Each row of a before or after table is a point. The points were changed in one or more steps. Then noise was added and the rows were shuffled. The steps act on how far a point lies along the listed directions, d1 being the first. Write out the steps. A step turns or swaps two directions, mirrors them in a line or flattens them onto one, adds a multiple of one to another, or multiplies one. Angles are multiples of 10 degrees, from the lower direction toward the higher: turns from -170 to 170, lines from 10 to 170 but not 90. Use the fewest steps. Two steps may share a direction if one is a turn and the other turns, adds or multiplies; they go together, in the order done. Otherwise the lowest direction goes first.
(in the rows, 128 means zero)

Directions:
(1): [89 99]
(2): [ 99 167]
Before, 10 rows:
[[165  92]
 [134 166]
 [160  98]
 [168 118]
 [103 174]
 [158 191]
 [129 162]
 [162 132]
 [106 140]
 [167 165]]
After:
[[122 188]
 [157 128]
 [171 197]
 [143  77]
 [147 174]
 [138 168]
 [156 110]
 [170 166]
 [143  84]
 [115 149]]
Steps: add -0.5 times d2 to d1

Directions:
(1): [ 72 111 133  92]
(2): [ 96 169  91 153]
(3): [135  85  75 130]
(4): [105  99 151 181]
Before, 13 rows:
[[164  86 130 138]
 [146  74  76 159]
 [135 135 111 150]
 [162 231 149 172]
 [101 104 123 155]
 [178 122  95 197]
 [121 120 116 134]
 [134 146 146 108]
 [ 72 127 124 111]
 [157 179 100 165]
 [247 155 155 136]
 [106 179 187 101]
 [113 186 124 113]]
After, 13 rows:
[[130 131 104  92]
 [147 165 166 138]
 [137 144 154 157]
 [108  88  91 108]
 [135 128 116 119]
 [105 106 116 116]
 [113 112 125 123]
 [ 49  85 173 170]
 [174 153 111 114]
 [134 139 144 143]
 [ 55  80 125 109]
 [ 86 105 153 147]
 [ 69 129 193 152]]
Steps: turn d1 and d4 by -140 degrees; multiply d2 by 0; multiply d3 by 0.7

Directions:
(1): [169 108 162 201 113 130 149 116]
(2): [182 136 106 133 140  87  89 179]
(3): [142 109 105 111  61 163 151 170]
(4): [144 178 107 148 165 192 138 142]
Before, 12 rows:
[[141 171 103 120 198  57  76 142]
 [108 103 107  72  53 115 118 172]
 [125 159 118  75 171 170 119 118]
 [116 110 115  80  91 140 145 168]
 [109 132 101  87 146  93 101 136]
 [218 102 107 127 112  39  72 204]
 [102 152 133  88 135 137 141 142]
 [ 84 150 167 101 158  63  80  99]
 [ 84 114 109  49 140  89  76 131]
 [114 187 123 151 192 136 156  78]
 [124 136 155 119 147  79 123 106]
 [119 116 160 145 132 138 133  76]]
After (12 x 8):
[[110 121 158 102 141 155 141  82]
 [122 114 149 102  98  87 136 123]
 [ 98 159 114 116 121 196 143 136]
 [ 55  99 135  79 100 156 135  90]
 [113 149 127 122 143 184 159 136]
 [125 120 141 147 121  71 150  88]
 [ 98 138 161 118 131 146 159 114]
 [ 61 121 108  50 115  69 111 117]
 [161  97 151 155 106 111 118 112]
 [ 75 101 175  93  68  83 121 108]
 [ 77 116 117  89 117 131 137 103]
 [115 152  60  21 143 108  82 186]]
Steps: turn d1 and d2 by 70 degrees; turn d3 and d4 by 70 degrees; multiply d3 by 0.4

Directions:
(1): [ 94 114 132 183 105  98 149  95  83 145 186]
(2): [156 139 100 184 108 102 165 199 141 136 110]
(3): [130 145 197 157 135  85 128  95 152 153  74]
(4): [147 122 115 148  81 147  50 127 141 184 132]
(5): [ 78 125 142 119 163 161 154 161 148 202 141]
(6): [168  56 154  98 119 122 146 144  76 155 108]
Before:
[[152 139 111 147 124  91 147 122 135  93 112]
 [134 149 132 111 119 132  90 104 141  85 124]
 [162 131 110  86 130 153 104 100 127  77 117]
 [114 129 120 138 130 117 192 146 124 122 141]
 [127 107 155 143 156  88 175 132 129 140 123]
 [130 117 133 140 116 127 136 158 121 151 132]
 [184 107 104  93 109 147  85  83 112  74 120]
 [160 131 123 108 131 140 108 142 139  79  87]]
After:
[[116 157 130 180 125  75 119  73 145  94 153]
 [175  80 149  88 112 153 103 183 125 181  86]
 [218  85 106  79 114 181 101 210 145 179  62]
 [204  71  97 113 104 182 105 225 149 224  83]
 [ 82 171 128 143 140 127 133 107 143  97 161]
 [ 96 165 108 151 101 115 115  54 127  78 179]
 [108 159 115 132 118 141  59  73 169 148 143]
 [169 143 118  70 143 193  56 182 199 130  50]]
Steps: multiply d1 by 2.5; multiply d2 by 2.5; turn d2 and d6 by -120 degrees; multiply d5 by 1.3; turn d4 and d5 by 110 degrees

Directions:
(1): [183 189 173 149 114 190 147 111 123 129 103 167 112 122]
(2): [144  81 162 137 125 153 130 140 174 122  96 122 221 131]
(3): [157 127 161  59  45 100 105 103 140 117 134 107 119 132]
(4): [168  87 139 191 121  92 121 134 141 107  82 105  73 164]
(5): [142 125 130  90 187 135  93 101 182  99 150 169 112 184]
(6): [124 136  48 123 102 185  94 121 134  78  88 105 127 124]
Before (9 x 14):
[[128 149 100 170 112 158 150 118 112 112  94 116 140  94]
 [107 121  76 116  80 147 117 157  84 112 107 114 122  89]
 [151 161 101 116 118 164 118 118 121  88 127 136  76 128]
 [156 120 136 111  45 147 116 107 165  96  93 117 143 129]
 [ 72 135 128 100 165  41 168 135  73 195 220 146 101 125]
 [ 85 129 140 137 140  56 146 140 110 168 160 113 108 109]
 [121  94 146 115 165  71 138 139 150 138 135 142  92 147]
 [181 136 153 141  86 108 119 119 122 121 102 118  67 126]
 [158 110  92 148  78 156  76 108 146  78  80 102  50 136]]
After:
[[136 172 113 100 113 139 136 121  94 115 157 143  67 108]
 [169 177 152 157  94 134 149 125  90 145 113 133  72  93]
 [138 119 159 147  56 148 159 134 140 137  94 113 184  89]
 [ 90 132 101 158 155  75 129 135 112 132 138 117  68 123]
 [163 146 123 163  76 169 104 104 118 113  98 121  53 106]
 [ 73 135  86 120 172  21 146 126  71 170 213 135  42 144]
 [111 153  34 156 139 213 116 112 133  71  85 123 148 108]
 [148 103 195 118 139  48 153 137 138 153 140 146  70 150]
 [100 117   8 142 112 184  98 158  86  80  81 119 105  98]]
Steps: turn d1 and d4 by -40 degrees; multiply d2 by 1.6; turn d3 and d5 by -60 degrees; add -1.5 times d3 to d6

Directions:
(1): [188 143 138 122 104 135 138 173 170 118  78 131 129 111  76 174 126  49
  98 140]
(2): [138 112 192 101  93 115 135  65 150 142 133 102 196 112 129 187 149 151
 166 155]
(3): [134  81 135 160  76 148 116 130 121 176 130 123 113 199  94  98 116 135
 111 210]
(4): [125  74 111  68 162 177 122 167 101 142  76 142 162  94 161 106 126 116
 169 172]
(5): [173 142 103  97 112 127 127  80  68 138 112 139 174 142 124 123  37 128
  89 100]
Before:
[[ 80  94 126 119 130 154 127 185 144 153 108 147 127 111 142 118 150 136
  157 165]
 [ 59  88 143 123 109 118 135 109 123 159 164 102  94 183 144 101 139 181
  159 166]
 [138 140 135 122 121 118 145 140 140 117 107 125 107 104 115 129 131 128
  144 114]
 [106 114 144 122 160 131 120 170 158 108 118 136 127  88 173 149 154 116
  146 131]
 [115  83 120  94 135 156 146 137  94 151 125 125 166 102 197 126 137 158
  183 136]
 [ 81 154 104 149 138  78 122  78  96 114 208 113 117 146 170 103 136 216
  144  47]
 [137 154  90  98 186 146 135 181 114  97  75 155 133  66 132 128 102  75
  102  86]
 [ 56 134 129 183 157 123 132 117 140 130 180 127  50 164 145  68 136 165
  120 139]
 [129 150 128 162  82 105 133  65 102 148 191 114 106 197  92 109  71 158
   91 106]]
After (9 x 20):
[[ 81 130 111 121 153 137 130 187 142 129 113 154 115  92 152 119 142 130
  147 113]
 [ 56 138 143 127 191 125 136  88 133 110 167 120 105 108 189  90 139 180
  163 114]
 [ 47 140 128  86 163  95 148  91 111 110 175 109 112 115 188 119 136 185
  171  71]
 [103  97  99 135 133 146 140 145  87 149 151 126 112 137 187  93 130 165
  149 125]
 [146  86 110 135 120 175 125 196 120 163  66 146 110 144  89  98 111  78
   93 207]
 [ 63 100 124 152 108 103 112  60  89 159 216  99 129 188 172  83 145 252
  169 129]
 [104 100 145 153 134 138 114 174 166 125 125 131  99 129 154 127 151 119
  128 163]
 [128 159 137 105 111 105 139  45  93 128 177 114 158 134 130 140  77 168
  130  75]
 [139 125 141 133 103 121 137 142 140 131 101 125 103 122 103 125 135 132
  144 138]]
Steps: multiply d1 by 1.3; flatten d2 and d4 onto the line at 130 degrees; mirror d3 and d5 in the line at 80 degrees

Directions:
(1): [109 140 140 220 144  99 113  99 101  77 142 161  95 130 118 184 134 122
 173 124 159 164 151 132 176 152 137 134 143  80 209 143]
(2): [170 172 143 127 166 150 125  77  73 101  99 164 166  93 152  99 190 110
 111 162 147  71 140 152 110 211 121 121 154 112  99 129]
Before:
[[147 148 135 145 156 130 119 102 100  86  97 154 124  98 146 127 158 116
  116 154 144 112 129 136 123 173 124 122 130 128 126 133]
 [112 101 102 104 102 133 138 177 157 151 135  99 109 140 125 144  93 148
  121 106 116 149 106 112 122  77 138 128  94 144 141 138]
 [131 161 156 249 174  84 107  72  61  51 143 174  98 127 115 191 164 107
  187 134 168 159 143 146 187 188 138 128 155  74 232 143]
 [118 115 113  99 108 119 134 151 153 139 139 112 127 140 119 110 100 131
  131 119 114 140 107 132 117  94 119 138 130 135 126 131]
 [126 151 129 153 140 122 112 107 114 111 135 140 140 126 140 154 137 134
  136 131 146 133 135 131 154 135 135 119 144 118 160 143]
 [145 158 138 160 156 126 131  76  90  93 111 159 141 118 131 132 158 104
  131 144 152 102 147 152 137 184 130 116 138  93 132 136]
 [146 139 123 118 166 143 131 111 109 114 110 137 152 106 143 104 150 134
  102 146 142  93 131 144 120 154 127 110 134 118  93 127]
 [105 132 135 187 134 101 115 112 122 101 133 149  94 138 114 174 130 136
  155 131 137 150 133 128 171 134 119 119 135  92 179 119]
 [139 141 132 133 124 133 120 107 117 123 117 146 141 113 151 133 157 126
  129 141 137 110 138 135 132 152 125 135 131 121 121 139]
 [120 159 134 181 155 123 102 101  91  93 124 160 129 102 131 157 158 124
  139 143 150 149 138 140 150 178 126 123 146 101 157 137]
 [129 139 130 170 157 115  99  97 100  92 129 157 124 127 134 166 149 108
  149 145 155 139 155 144 155 175 121 125 135  93 174 139]
 [151 149 125 108 145 143 128 111  99 114 102 153 160 103 139 115 154 123
  119 144 128 108 118 140 112 166 120 109 137 115 107 137]
 [150 143 134 120 143 136 131 123  95 124 112 150 155 110 155 102 158 123
  117 148 138  81 141 141 119 171 129 106 137 136 100 129]]
After (13 x 32):
[[139 157 142 157 155 125 118  87  94  99 110 162 131 116 134 138 169 125
  129 155 139 102 135 142 144 182 107 113 152  95 135 114]
 [107 117 111 168 122 116 128 147 128 113 142 125  92 134 123 178 107 141
  148 106 139 161 124 118 152 109 141 130 108 110 191 150]
 [160 149 128 107 162 143 109  97  97 115 110 149 161 109 150 118 169 108
  112 159 142  94 145 150 115 192 111 118 135 121 109 128]
 [152 136 124  93 141 145 130 126 123 122  95 127 136 103 148  99 144 121
   93 150 123 100 113 130  98 146 119 119 115 158  83 124]
 [159 146 128  88 140 146 142 101 114 135  99 130 165 118 135  88 150 110
   98 143 129  78 126 148 100 162 124 112 125 131  71 123]
 [139 130 127 104 113 140 126 125 135 144 116 132 147 118 149 118 147 130
  117 138 125 106 127 131 119 134 123 132 122 139  99 133]
 [195 191 156 138 193 141 122  55  38  84  97 172 179  89 151  93 220  98
  116 174 152  57 128 168 110 244 121 115 162 115 105 124]
 [138 118 121  82 117 138 139 159 134 157 119 121 150 125 146  94 127 134
  108 132 117  94 125 129 108 124 128 109 118 163  79 123]
 [144 163 130 115 153 150 112 108  94 122 106 148 162  93 146 110 174 123
  102 156 137 109 125 144 110 184 118 115 142 130  93 127]
 [110 121 121 141 116 109 126 139 140 117 145 126 113 140 113 135 102 129
  151 118 127 155 116 135 137 107 124 142 137 114 161 137]
 [143 157 130 123 145 138 115 103 110 123 122 138 161 117 150 126 150 132
  117 142 138 107 130 140 135 147 130 117 148 131 124 136]
 [142 124 114  72 123 146 136 143 135 147 109 125 158 119 133 106 125 131
  110 132 107 117 102 128 101 119 118 111 120 141  86 130]
 [134 116 114  85 144 146 138 145 144 142 118 109 145 121 135  97 120 146
   94 134 123 107 118 132 111 108 127 111 117 142  77 122]]
Steps: turn d1 and d2 by 70 degrees

Directions:
(1): [ 48 187 155 198  93  89 201 115  92  71 166 120 137 139 136 157  48 123
  86 147 164  83 136 142 135 154 146  97 101  67 157 148 140 122  87  84
 110 142 103 124 104 157 100 134 131 110 116 144 157  68 147  66 136 106
 104 157 156  87 141  97 175 129 112 131]
(2): [176 119 113 127 156  89 178 106 143 219 125 116 154 119 156 151 170 171
 110 135 163 120  84 125 145  93 174 173  70 112 137  61 101 182 111 114
 185 115 125 158 112 169 116 157 131 151  61 173 139  84 104  80 109  98
 159  70 185 148 108 121 111 144 105  91]
Before:
[[ 64 159 147 150 104 120 166 133 104  67 135 129 122 155 131 136  72 102
  115 127 132 117 129 136 115 160 114  81 126 111 135 148 135 107 113 109
  116 125 115 123 125 130 131 125 126 103 143 115 145 116 158 125 136 131
  118 151 117  88 141 115 147 132 134 142]
 [168 149 106 147 149  87 200  86 122 196 152 114 155 123 160 160 146 170
  102 143 181 104  78 137 139 112 176 153  65 112 145  72 105 184  83  91
  181 117 111 155 126 180 105 161 131 145  71 171 154  64 118  58 113  85
  147  82 189 123  99 119 138 151  98  95]
 [180 113  92 139 168  56 226 100 135 249 125 122 144 113 175 168 186 176
  100 159 178  96  66 122 150  86 215 179  34  86 123  31 100 189  81 110
  204 123 115 172 103 189  96 175 129 147  34 194 147  60  89  55 109  78
  157  65 210 164 103  89  99 154  87  84]
 [ 96 134 134 139 117 127 122 121 117 109 139 140 114 124 119 132  90 110
  131 135 110 116 146 128 129 148 132 101 146 122 139 140 128 103 108 125
  106 122 129 129 118 122 148 122 127 116 141 124 129 128 148 135 135 138
  121 138 127 124 129 115 134 118 118 132]
 [170 112 116 126 149  96 135 132 145 205 127 123 139 107 138 125 159 158
  124 126 142 145  88 124 127 102 144 159  98 141 121  79 111 159 103 128
  162 115 126 140 128 145 118 144 119 146  77 144 134 109 110 103 112 126
  157  94 141 151 108 134 117 147 117 105]
 [124 116 131 123 121 146  92 145 131 105 114 131 112 126 114 119 144 100
  136 127 138 142 142 125 128 153 107 114 157 136 116 161 133 119 148 142
  114 129 138 111 148 106 134  98 152 115 158 117 125 138 130 147 125 138
  117 139 103 131 128 134 109 130 142 144]
 [102 136 129 142 113 106 150 131 117  96 152 133 121 119 144 138  99 122
  139 140 132 116 134 137 119 137 139 117 127 109 148 148 140 120 130 134
  101 120 129 128 121 150 133 116 126 119 128 125 141 110 142 120 136 116
  120 166 123 115 130 125 152 122 125 139]
 [112  97 133 115 136 139 103 114 138 111 131 149 123 129 115 128 131 128
  130 129 116 117 133 133 105 111 112 117 141 136 126 132 137 114 130 124
  112 125 133 108 133 105 131 124 146 122 141 111 134 136 137 138 125 136
  132 148 111 131 140 121 134 136 146 143]
 [122 144 126 135 118 123 141 146 120  96 125 106 123 135 126 149 114 106
  132 106 135 134 128 143 131 120 133 133 115 115 119 138 142 110 114 127
  123 138 132 123 113 123 130 126 132  99 136 126 116 141 136 112 119 121
  132 129 122 118 129 123 115 121 122 145]
 [170 120 108 112 151 104 128 120 132 182 116 126 153 111 142 117 171 141
  123 132 133 138 111 121 138 115 150 155  99 136 118  88 132 149 114 143
  169 121 134 129 113 146 132 151 118 135  85 149 123 121 118 105 115 112
  131  82 153 146  99 126  99 138 130 117]
 [ 27 202 164 210  93  97 185 134  93  34 153 114 115 154 127 145  24 103
   92 145 147  81 157 139 119 170 140  85  98  74 157 169 140 105  88  65
   79 159  94 116 111 148  98 133 121  92 162 131 145  87 154  69 137 135
   96 168 142  65 156  85 193 124 123 153]
 [107 159 153 157 108 115 165 123 112 115 152 106 131 129 138 129  89 134
  112 128 145 115 131 130 140 130 126  97 105  96 131 135 132 121  93 114
  129 155 115 132 113 144 122 121 145 121 113 134 132 116 140  92 139 128
  126 143 156 105 126 117 157 128 115 123]
 [ 63 161 138 169 112 135 144 134  96  77 146 128 108 129 123 118  67 127
  120 140 134 116 146 133 132 155 112 115 149 109 141 168 152 115 104 120
  103 150 119 119 119 118 129 112 129 108 149 115 131 120 143 106 134 119
  101 171 117  92 155 116 159 117 138 139]]
After, 13 rows:
[[141 133 143 126 123 134 132 131 127 137 135 111 127 124 134 116 122 133
  131 119 129 134 129 123 135 120 117 108 118 124 118 127 130 123 113 134
  134 148 127 132 123 129 135 116 144 127 120 125 118 146 132 120 135 140
  134 132 142 123 121 131 136 127 123 124]
 [132 135 131 133 141 124 124 139 136 127 111 119 114 140 128 119 126 125
  132 127 121 126 133 123 119 130 138 136 107 135 130 124 117 131 126 108
  120 138 120 131 132 131 125 138 118 120 152 130 118 136 126 118 121 147
  133 116 132 117 135 116 137 128 132 135]
 [126 116 109 126 134 119 142 135 121 132 123 138 104 123 135 131 143 116
  131 146 122 116 126 124 126 131 147 121 121 119 105 123 136 114 113 137
  127 139 124 130 130 127 118 134 124 119 130 126 125 133 121 135 135 126
  118 143 126 143 129 101 114 131 123 136]
 [146 137 112 124 134 136 128 111 119 128 142 128 126 128 129 127 131 130
  133 130 136 128 117 136 121 136 124 119 131 147 127 131 127 134 110 119
  131 125 122 125 148 132 128 131 127 127 138 122 133 125 134 126 129 123
  125 129 125 116 114 136 139 135 126 130]
 [130 137 121 126 129 114 117 129 117 123 124 130 141 118 129 112 132 117
  125 133 123 134 134 126 130 136 132 125 123 132 120 127 147 121 114 141
  136 130 131 114 115 132 132 139 117 119 115 130 122 131 134 117 125 123
  111 117 131 127 111 123 117 129 139 136]
 [131 117 120 121 127 112 135 133 132 124 140 134 121 115 144 131 128 128
  149 135 128 128 127 133 120 125 139 131 128 124 141 134 133 130 140 145
  115 115 136 134 124 148 139 120 125 127 122 126 134 121 133 131 132 119
  131 150 123 131 125 132 136 125 127 132]
 [115 100 132 120 139 128 119 109 139 126 133 145 129 128 121 136 134 137
  122 131 126 112 125 134 110 106 125 124 125 128 130 120 132 126 123 118
  124 121 130 114 128 116 125 131 147 126 124 123 140 121 133 124 122 128
  137 139 126 131 138 117 136 138 141 136]
 [135 136 123 128 125 125 139 145 125 110 120 106 123 134 129 148 128 111
  134 105 135 140 124 141 132 115 136 141 113 120 118 130 137 115 119 130
  131 135 134 125 115 123 132 128 131 103 132 126 114 145 130 114 118 121
  137 120 124 124 125 124 109 122 121 141]
 [120 129 118 137 138 137 130 131 118 138 127 128 115 120 130 115 122 146
  131 134 132 132 125 126 136 131 122 146 139 131 131 133 137 140 116 136
  135 137 129 132 124 122 138 121 128 126 128 126 124 129 125 117 124 118
  125 134 127 120 143 127 130 124 136 123]
 [129 123 130 135 124 127 120 135 131 126 120 125 125 125 124 131 145 113
  123 132 157 132 127 126 135 147 126 125 131 121 123 142 125 137 136 131
  129 129 134 119 138 125 125 110 152 119 134 134 133 113 125 120 120 124
  124 122 127 133 123 126 109 136 132 134]
 [122 123 127 126 130 123 121 117 125 140 131 140 120 119 126 133 114 120
  133 133 113 122 135 125 131 136 140 116 136 129 138 120 119 115 112 132
  123 115 133 137 118 126 150 130 128 125 129 132 127 128 139 134 129 134
  134 119 136 136 121 119 122 120 115 123]
 [127 128 130 140 125 111 118 142 129 140 137 130 126 114 123 117 120 131
  127 125 126 141 116 129 118 128 120 125 128 137 121 121 130 126 106 128
  125 126 124 121 133 127 120 128 118 129 114 121 132 123 129 120 124 140
  134 132 110 132 122 132 135 139 128 127]
 [118 129 128 117 131 127 148 133 126 125 116 128 125 147 136 128 123 118
  129 119 126 134 111 129 117 138 120 110 119 134 124 117 121 128 126 126
  142 112 127 135 131 130 140 130 126 119 128 122 135 129 142 139 126 132
  140 118 123 115 128 128 119 137 135 127]]
Steps: multiply d1 by 0; multiply d2 by 0
